Every row gives one point. To make a cloud, some directions were put in groups of two or more. Within a group, all points are equally far from the middle, so they leave a hole (a ring in 2 directions, a hollow ball in 3). The other directions are filled evenly. Then the cloud was stretched, turned, moved and blurred a little. How many holes are there, and how many directions does each take, smallest first?

Cloud (13 x 2):
[[ 3.52 -1.62]
 [ 2.97 -1.29]
 [-2.16 -3.10]
 [-0.33  0.39]
 [-3.09 -2.84]
 [ 0.56 -1.40]
 [ 0.81 -4.09]
 [ 0.88  0.96]
 [ 1.43 -1.70]
 [ 1.82 -0.29]
 [-0.19 -0.13]
 [ 3.20  1.40]
 [ 3.15 -1.64]]
Holes: 0

Cloud (15 x 2):
[[ 2.11  0.91]
 [ 2.71  0.73]
 [-0.91  1.93]
 [ 0.00 -4.26]
 [ 2.17  0.46]
 [-3.58 -0.11]
 [ 1.37 -0.06]
 [-2.27  0.95]
 [-1.05 -3.18]
 [-2.08  1.33]
 [-1.84 -0.85]
 [ 1.89 -3.47]
 [-1.15 -2.69]
 [-1.84  1.09]
 [ 3.50 -2.32]]
Holes: 0

Cloud (21 x 3):
[[ 1.29 -2.08 -0.54]
 [-1.35  1.37  3.76]
 [ 3.88  2.51  0.53]
 [-0.62  2.08 -2.37]
 [-1.95  1.37 -1.56]
 [ 0.47  2.82  3.96]
 [-2.58  0.32 -0.67]
 [-1.32 -1.67 -1.00]
 [ 3.71  0.12 -0.13]
 [ 1.79  1.36 -2.69]
 [ 2.90  0.57 -1.95]
 [ 2.01  2.79  3.64]
 [-0.83  1.71 -2.39]
 [ 3.15  0.16  2.61]
 [ 2.60 -1.46  0.43]
 [-2.76  1.13  1.56]
 [-0.75 -0.34 -2.39]
 [ 1.84  4.17 -0.44]
 [ 1.32 -2.22  0.60]
 [ 1.27 -0.67  3.65]
 [ 2.85 -0.07 -1.68]]
Holes: 1 (3)

Cloud (20 x 3):
[[-5.20  0.24  0.57]
 [-0.03  0.35 -2.72]
 [ 2.16 -0.50 -0.58]
 [-3.86  0.84  0.63]
 [ 0.28 -2.60 -1.23]
 [-3.33 -2.60 -0.58]
 [-2.56 -0.97 -3.12]
 [-1.09 -3.96 -2.94]
 [ 0.26 -2.33 -2.84]
 [-3.07  0.67 -0.97]
 [-0.29  0.44  2.42]
 [-3.39  1.63 -0.80]
 [-0.43  0.57  0.24]
 [-4.13 -0.33 -2.39]
 [-0.34  0.48  1.21]
 [-1.27  0.55  2.94]
 [-1.11  1.57 -0.82]
 [-1.07  3.73  3.76]
 [-1.03 -1.60  0.20]
 [-1.88 -0.81 -3.27]]
Holes: 0

Cloud (31 x 4):
[[ 0.80  2.60  1.95  1.26]
 [ 4.34  0.99 -1.37 -3.14]
 [ 0.47 -0.11  3.75 -1.31]
 [-0.99  1.90  0.30 -1.42]
 [ 1.08 -1.74  0.98  3.40]
 [ 3.53 -0.01 -1.25 -2.54]
 [ 0.16  3.70 -1.67  2.04]
 [-1.36 -0.92  2.50  2.28]
 [-1.06  1.61 -1.55 -3.15]
 [ 1.49  4.33  0.51 -4.21]
 [ 2.74  0.03 -1.34 -0.99]
 [-2.88 -1.89 -1.17 -3.10]
 [ 0.80 -0.62 -1.37 -2.95]
 [-1.06 -1.29  1.91 -0.46]
 [-1.73 -0.36 -0.40  2.65]
 [-0.44 -2.70 -1.34 -0.52]
 [ 0.33 -2.73  0.95 -2.21]
 [ 1.85  2.97  1.50 -2.72]
 [-0.98 -0.15  1.66 -3.96]
 [-1.48  0.15  3.98  2.25]
 [ 3.67 -0.23  2.45  2.56]
 [ 1.79  4.69  1.02 -0.17]
 [ 1.85 -1.33  0.94  1.27]
 [ 2.12  1.19 -1.77  1.18]
 [ 2.80 -0.46  0.36  2.43]
 [ 2.87 -0.13 -1.22 -0.93]
 [ 1.79 -3.16 -1.07 -1.50]
 [ 4.15  3.38  0.87  0.22]
 [ 0.93 -1.17 -2.27 -0.16]
 [-2.28  0.12  2.94 -0.77]
 [-0.86  4.94  1.69 -0.50]]
Holes: 0

Cloud (26 x 4):
[[ 0.02  2.03  3.55 -0.22]
 [-0.63  2.17  2.95 -1.15]
 [-2.03 -0.87  1.49  3.06]
 [-2.59  1.46 -0.63 -2.73]
 [ 0.87 -1.73  1.03  2.33]
 [-2.03 -2.87 -2.11  0.90]
 [ 0.18  0.54  0.30 -3.79]
 [-2.86 -1.59 -2.02  0.81]
 [-3.15  3.25  1.21  2.46]
 [-0.33  4.62  1.67  0.18]
 [-2.56 -0.01 -2.88 -1.87]
 [-0.87 -0.46  2.10  4.06]
 [ 2.90  1.19  1.62  1.43]
 [-2.79 -2.45  1.54 -0.32]
 [-1.66  1.67 -1.48  2.70]
 [-1.44  1.15 -2.28  0.77]
 [-2.15  4.48  1.57  1.08]
 [ 0.69  3.78  2.97  0.01]
 [-2.54  2.36  3.63  1.93]
 [-1.77 -1.08  2.51  1.68]
 [ 1.44  3.30  0.66 -0.22]
 [-1.33 -0.13  1.93  4.37]
 [-2.36  1.22 -1.95 -1.41]
 [ 1.80 -0.03 -0.66 -2.34]
 [-3.22 -1.07 -1.70  0.97]
 [ 0.19  1.75 -1.36 -1.78]]
Holes: 1 (3)

Cloud (55 x 6):
[[-4.43 -0.70 -2.49  1.30  1.57  1.36]
 [ 2.89 -3.95 -0.38  1.12  0.48 -0.32]
 [ 0.32 -3.59 -2.43 -0.99  0.02  1.90]
 [ 2.20 -2.90 -1.11 -1.37  0.46  1.31]
 [ 1.44 -0.56  3.24 -3.93 -0.45  2.51]
 [ 4.23 -1.00  0.25 -1.76  0.44 -2.44]
 [ 0.52 -2.40 -0.21  1.47 -0.63 -5.12]
 [ 1.99 -0.07  0.68 -0.19  2.35  3.08]
 [ 4.05 -0.90  1.02 -1.35 -1.76 -3.49]
 [ 3.12 -1.58 -1.69 -0.85 -4.02 -1.68]
 [-0.16  2.25 -4.58 -2.28 -0.75 -0.35]
 [ 0.49  2.85 -2.75 -2.90  0.50  0.53]
 [-2.36 -1.06  1.87 -2.13 -0.37 -0.01]
 [ 1.77 -3.52 -0.64 -0.48 -2.47 -0.76]
 [ 2.45  1.86  2.06 -4.23  0.17 -0.22]
 [ 0.28 -0.96 -1.65  1.30  2.67  3.62]
 [-1.18  2.38  0.32  2.02  0.25 -0.22]
 [-1.74  0.26 -4.18 -1.89 -2.73 -2.16]
 [-3.38  0.71 -1.44 -0.85 -1.45 -0.74]
 [ 1.18  0.14 -1.70 -3.24 -0.70  3.10]
 [ 0.82  1.52  2.03  1.63  1.95 -2.67]
 [ 1.82  0.95  1.15  0.50  2.28  2.74]
 [-0.91 -0.74 -1.43 -2.77  1.68  2.34]
 [-0.69 -0.87 -3.91  2.09 -0.83  0.84]
 [ 2.03 -1.26  2.10  0.25  3.51 -2.33]
 [-2.43 -1.88 -1.45 -0.79 -3.49  0.52]
 [ 0.74 -1.20 -2.01  2.55 -1.90  1.97]
 [-2.39 -1.35 -0.78 -2.56  1.96 -0.37]
 [ 3.37 -1.74  0.81  2.07  2.82 -0.89]
 [-0.30  3.34 -2.94  0.21  0.45 -0.50]
 [-2.19  0.57 -1.56 -1.20 -2.00 -3.67]
 [ 0.01  0.70  0.16 -2.12  3.82 -0.80]
 [ 2.91  2.97 -3.17 -0.57 -2.02 -0.13]
 [-2.12  0.24 -2.87 -1.09 -2.95  2.81]
 [ 1.18 -0.34  1.32 -0.95  4.11 -2.02]
 [ 1.25 -3.55 -1.12  2.27 -2.21  0.96]
 [ 1.52  0.11  3.12 -3.50  0.48  2.29]
 [ 1.19 -2.04 -4.08  1.22 -2.13 -1.47]
 [-1.64  2.75  0.32  0.78 -0.26  3.30]
 [ 0.88  0.10 -3.96 -0.24  3.77 -1.11]
 [ 3.38 -0.32  2.18 -0.02  0.54  2.86]
 [ 3.20  0.14  2.01  1.81  0.22 -1.98]
 [-2.66  0.12 -2.15 -1.86 -3.76  1.07]
 [ 0.05  3.78 -1.38 -0.07  2.35 -1.75]
 [-0.92 -0.93 -4.93  0.16 -2.05 -1.67]
 [ 3.48 -0.14  0.91  2.16  1.95 -4.37]
 [ 2.49  1.21 -2.16  3.02  2.24 -2.36]
 [ 3.13 -0.44 -1.37  0.53  3.50 -1.05]
 [ 2.16 -3.10  0.19 -1.51  0.06  2.64]
 [ 1.37 -3.51  0.23  3.68 -1.11  0.86]
 [-3.21  1.29 -2.18 -0.33 -1.58  0.86]
 [ 0.94 -0.77 -3.44 -3.79 -1.04 -1.40]
 [ 2.13  1.79 -2.94  1.35 -0.47 -0.32]
 [ 0.97 -4.02 -0.60 -1.01  1.79  1.81]
 [ 1.61  1.15 -1.73  1.60  2.92  0.23]]
Holes: 1 (4)

Cloud (50 x 6):
[[ 0.79 -1.62  1.69  4.15 -0.34  0.52]
 [-2.34 -3.26 -1.05  3.38 -0.69 -2.83]
 [-0.44 -0.41 -3.28 -3.30 -0.04 -0.81]
 [-0.83  0.46 -0.90  1.61  2.30 -1.48]
 [-2.68 -2.01 -0.61  0.83  3.61 -3.45]
 [ 1.64 -2.57 -0.91 -0.97  0.04  2.46]
 [-0.05 -0.65 -1.77  3.66  2.04 -2.96]
 [-1.95 -0.25  1.17  2.24 -0.09 -0.75]
 [ 1.73  2.16 -0.21 -1.42  1.46  2.65]
 [ 1.84 -0.96 -0.17  1.98  0.06 -1.62]
 [-3.66 -2.36  1.29 -1.18  1.33 -2.13]
 [-0.82  0.19 -0.92  0.11 -3.61 -3.25]
 [-0.71 -2.07  0.13 -2.83 -1.75  0.90]
 [ 1.07  3.15 -1.52  4.30  3.31  1.47]
 [-3.85 -0.71 -0.47  3.58  0.80 -2.70]
 [-0.64  5.30  0.23  2.44  1.64 -2.21]
 [ 0.56  1.08  0.37 -2.65  1.35  2.15]
 [-3.02  1.56 -1.13  2.89  0.79 -2.09]
 [-2.52 -4.11 -1.89  2.53 -1.58 -1.29]
 [-3.07  0.24 -0.45  4.66  0.80  2.36]
 [-4.58  3.02  0.58 -0.46  2.01  0.86]
 [ 1.03  1.54 -2.95 -0.56  4.87 -0.62]
 [ 0.21 -1.58  0.24  1.99  3.91 -2.30]
 [-2.00  2.66 -1.23  2.76  0.15  1.33]
 [-2.31 -1.55  1.50  0.29  0.61 -2.43]
 [-2.00 -3.14 -1.08  0.76 -1.58 -1.10]
 [-3.13 -1.12 -0.53  4.23  0.03  0.15]
 [-4.13  2.31 -1.11 -0.73  0.45  1.04]
 [ 2.53  1.06  1.60  4.45  1.16 -2.65]
 [-2.72  1.28 -0.27  4.13  0.53  2.36]
 [-3.53 -1.33  1.08  1.79 -1.43  1.52]
 [-3.74 -3.40  0.63  1.82 -0.61 -1.52]
 [-1.00  2.10 -2.14 -1.32  4.73  1.12]
 [ 0.10 -0.53 -2.81 -1.82  2.74 -3.53]
 [ 0.61 -2.61  1.37  1.81 -2.46 -1.18]
 [-2.57 -0.98  0.19 -1.42 -0.39  2.04]
 [-0.04 -2.94 -0.50  2.82  0.66  0.51]
 [-1.74 -2.07 -4.61 -2.03 -0.17  2.21]
 [-2.15 -1.90  0.29 -1.13  4.03  0.82]
 [-0.65 -1.74 -3.72 -0.20  0.84 -0.64]
 [ 2.38 -2.62  0.38  2.40  2.21 -0.85]
 [ 1.12 -1.81  3.59 -0.91  0.53  1.00]
 [-1.00 -3.25 -1.47  3.22  2.11 -0.01]
 [ 2.77  1.97  0.11 -2.51 -0.88  1.28]
 [-3.59  0.71 -1.30  3.29 -0.61 -1.09]
 [-2.61  1.27  0.16  1.91 -0.44 -2.15]
 [-0.15  2.66 -3.14 -0.43  4.75 -1.06]
 [-1.51  0.79 -1.73  2.47 -2.08  2.68]
 [ 0.15 -0.49 -0.55  2.89 -1.25 -0.19]
 [ 1.56 -0.98 -0.83 -2.29  1.72  1.43]]
Holes: 0

Cloud (87 x 8):
[[-0.38  3.08 -3.30  1.51  1.89 -2.40  1.17 -1.71]
 [ 1.50  1.19 -2.71 -0.96  3.74 -2.57 -1.76 -1.04]
 [ 2.87  2.14 -2.66 -0.28 -0.82  1.29 -0.48 -1.54]
 [ 0.19 -1.25 -2.34 -0.62  0.67  4.89  0.50 -1.06]
 [ 0.05 -3.60  0.06  1.53  2.13 -4.39 -0.16 -0.50]
 [-0.41  0.80  0.23  1.02  0.54 -3.28  3.59  0.28]
 [-3.01 -2.73 -3.49  0.92  2.70  0.11 -3.00 -3.15]
 [-0.41  0.32 -1.38 -0.62  1.48 -3.09 -3.40 -2.74]
 [ 0.52 -1.33 -1.63 -0.50  0.75  1.58 -3.13  1.66]
 [ 0.15  0.64 -2.34 -3.68 -2.13  1.81 -0.44  0.54]
 [-0.65 -0.81  2.05  3.93  2.73  0.85  0.08 -3.83]
 [-5.73  0.61 -1.84 -0.44  0.85  1.05  0.85 -3.68]
 [-1.87  3.77  0.88  0.70  1.42 -0.71 -2.06 -1.27]
 [-2.38  2.20 -1.83  0.02 -1.92 -1.24  1.77 -4.59]
 [-1.63  1.19  0.05 -1.13 -0.77  0.57  1.76 -4.93]
 [-1.18 -0.58 -0.48  4.69  1.56  2.26 -0.50 -1.03]
 [ 0.44  0.87 -0.01  0.30 -1.00 -0.28 -1.52 -5.39]
 [ 0.30  1.09 -3.48  0.30  2.70 -0.01 -4.16 -4.22]
 [ 0.26 -2.59  2.95  2.05 -0.47  0.36  0.69 -0.39]
 [-1.36  0.88  3.10  2.29  2.67  2.94  0.13 -1.95]
 [-0.92  0.14 -1.28  0.67 -3.40 -0.61 -2.00 -3.98]
 [-2.76 -0.18  1.97  0.36  3.81  0.55 -1.25 -2.87]
 [-0.90 -0.24  0.04  1.47 -2.22  1.61  3.27  0.99]
 [ 3.40  0.33  2.47 -1.63  3.88 -1.52 -1.46 -0.54]
 [-0.95 -1.36  0.51  1.37 -0.64 -1.15  4.55  1.02]
 [ 1.07 -1.98 -0.56 -0.25 -1.45 -3.07  2.84 -2.26]
 [-0.26 -2.11 -1.57  0.22  5.18 -0.55 -0.94 -2.37]
 [ 3.10  0.63 -0.04  2.94  4.28  2.44  0.16 -1.76]
 [-2.53 -2.22 -5.41 -1.59  0.16 -0.97 -1.31  0.68]
 [ 2.20 -3.65 -0.15  0.18  1.57  2.57  2.68 -1.22]
 [-3.09 -1.86  1.43 -0.22  1.34 -1.13 -1.31  1.10]
 [-0.71 -0.83  0.70  2.00 -1.14 -1.42 -1.80 -1.72]
 [-0.66  0.73  0.71  0.71  1.41 -2.71  3.11  2.06]
 [-2.76 -0.41 -4.08 -1.78  0.51  4.35  1.19  1.60]
 [-1.02 -3.81  1.80 -0.10  3.65 -0.61 -0.67  0.92]
 [-2.15 -4.07 -0.56  0.49  2.23 -2.26  0.65 -0.34]
 [-3.58 -2.36 -4.19 -1.12  0.29  1.38  0.51 -3.81]
 [-1.69 -0.38 -1.91  2.04 -2.46 -0.94  3.26 -0.41]
 [-1.06  2.15  1.15  1.10  3.57 -2.76  1.64 -2.28]
 [-2.09 -1.07 -4.25  0.92  3.11  1.45 -1.52  1.59]
 [-5.60 -1.76 -0.89 -0.98 -0.21  0.77  1.45  0.03]
 [ 1.78 -2.22  1.04  0.95  3.07  1.89 -0.48 -3.41]
 [ 2.01 -0.26 -1.80 -1.77 -1.54  1.28 -0.48  0.18]
 [ 1.17  1.18  1.24  1.44  5.65  2.93 -0.19  0.65]
 [ 0.63  2.97 -0.42  0.88  0.77  3.44  2.56 -2.14]
 [-1.82  0.58  0.39 -0.51 -2.55 -0.40  2.78 -0.15]
 [-3.23  1.55 -3.77  2.05  2.78  0.92  0.77 -2.08]
 [-1.49  3.83 -2.96 -0.59 -0.36 -0.29  1.71 -0.59]
 [-2.04 -0.11 -3.28  1.77  3.85  2.18 -1.44  0.47]
 [-2.52 -0.33  0.31 -0.27  3.90 -1.37 -0.32 -3.61]
 [ 2.54  0.75 -0.10 -2.10  1.90  2.67  1.46 -2.11]
 [ 0.11 -2.61 -1.44 -0.38  5.02  0.60  0.97  2.14]
 [ 1.16 -3.40 -3.83  0.22  1.40 -1.83  2.04  0.96]
 [ 0.14 -0.69  0.66 -0.80  5.28 -0.61 -1.45 -2.59]
 [ 0.52 -2.58 -3.16  0.41  4.38  0.08  2.19 -0.97]
 [ 1.11  2.19 -1.53 -1.67  1.24  1.24 -3.69 -2.04]
 [-1.67 -0.73 -2.77  0.81  3.27  2.06 -1.79  2.38]
 [-0.51  2.29  0.04  2.85  0.20  3.10  1.10 -3.98]
 [-2.31  3.63 -2.59  0.07 -0.40  3.45  1.90 -2.78]
 [-1.41  1.59  1.40  1.11  0.73  0.55 -1.26  2.49]
 [-3.10  1.68 -1.02  0.47  2.00 -2.68 -0.79 -4.27]
 [-1.90  1.48 -2.95  1.74 -4.24  0.31  1.25 -1.74]
 [ 4.41  0.33  0.25 -1.37  1.17  0.06  1.83 -2.14]
 [ 4.15  2.22  0.94  0.61  1.44  0.85  0.04  1.26]
 [-1.39 -0.96  1.91 -1.58  1.16  2.22  3.08 -3.08]
 [-1.32  0.14  3.13  2.83  3.61  2.11  0.32 -1.34]
 [ 1.69 -0.17  1.95 -1.42  3.92  2.52 -1.35 -2.04]
 [ 2.43  3.09 -2.89  1.49 -0.24  1.67  0.07 -3.08]
 [ 0.27  2.73  0.66  1.70  0.52  3.01  2.48 -3.06]
 [-1.47 -2.97 -3.79 -1.34 -1.56 -0.97  0.86 -0.71]
 [-1.31  3.64  0.21  2.05  1.36 -0.33 -2.01 -2.97]
 [-1.79 -1.53  1.11 -1.83  1.23 -0.72 -2.79  1.40]
 [-0.58  0.54 -1.75 -2.23 -1.91 -1.04  0.75 -3.88]
 [ 0.19 -1.65 -2.21  4.68  3.80 -0.16  0.31  0.54]
 [ 2.61  1.86 -3.42  0.74 -0.42  0.42 -2.53 -2.47]
 [ 2.43 -0.93 -2.27 -1.49 -1.32 -0.32  1.17 -0.42]
 [ 1.29 -1.99 -2.45  1.23  0.52  4.10  0.35 -0.54]
 [ 2.17  0.44  0.11  3.58 -1.83 -0.25  2.33 -0.73]
 [-2.03 -3.67 -0.94  1.07 -0.92 -1.43  3.24 -1.34]
 [ 2.07 -0.26 -0.70 -0.19  2.24  3.45 -0.38 -3.00]
 [ 5.34 -0.46  0.25 -0.15  0.65 -0.42  0.85 -0.17]
 [ 2.87  1.74 -2.28  1.18 -0.67  0.81 -1.06 -0.33]
 [-3.24  0.72 -1.30  0.00 -3.41  1.11  2.03  0.33]
 [-1.99 -1.68 -4.39 -0.70  0.45 -2.46 -3.46 -0.51]
 [-3.16 -0.29 -0.64 -0.07 -0.13 -3.25  0.62 -0.11]
 [-0.76  2.20 -2.84  2.44 -3.87  1.00 -0.10 -1.85]
 [-1.80  1.90  2.98  0.09  1.56  2.44 -1.22 -3.41]]
Holes: 3 (2, 2, 2)
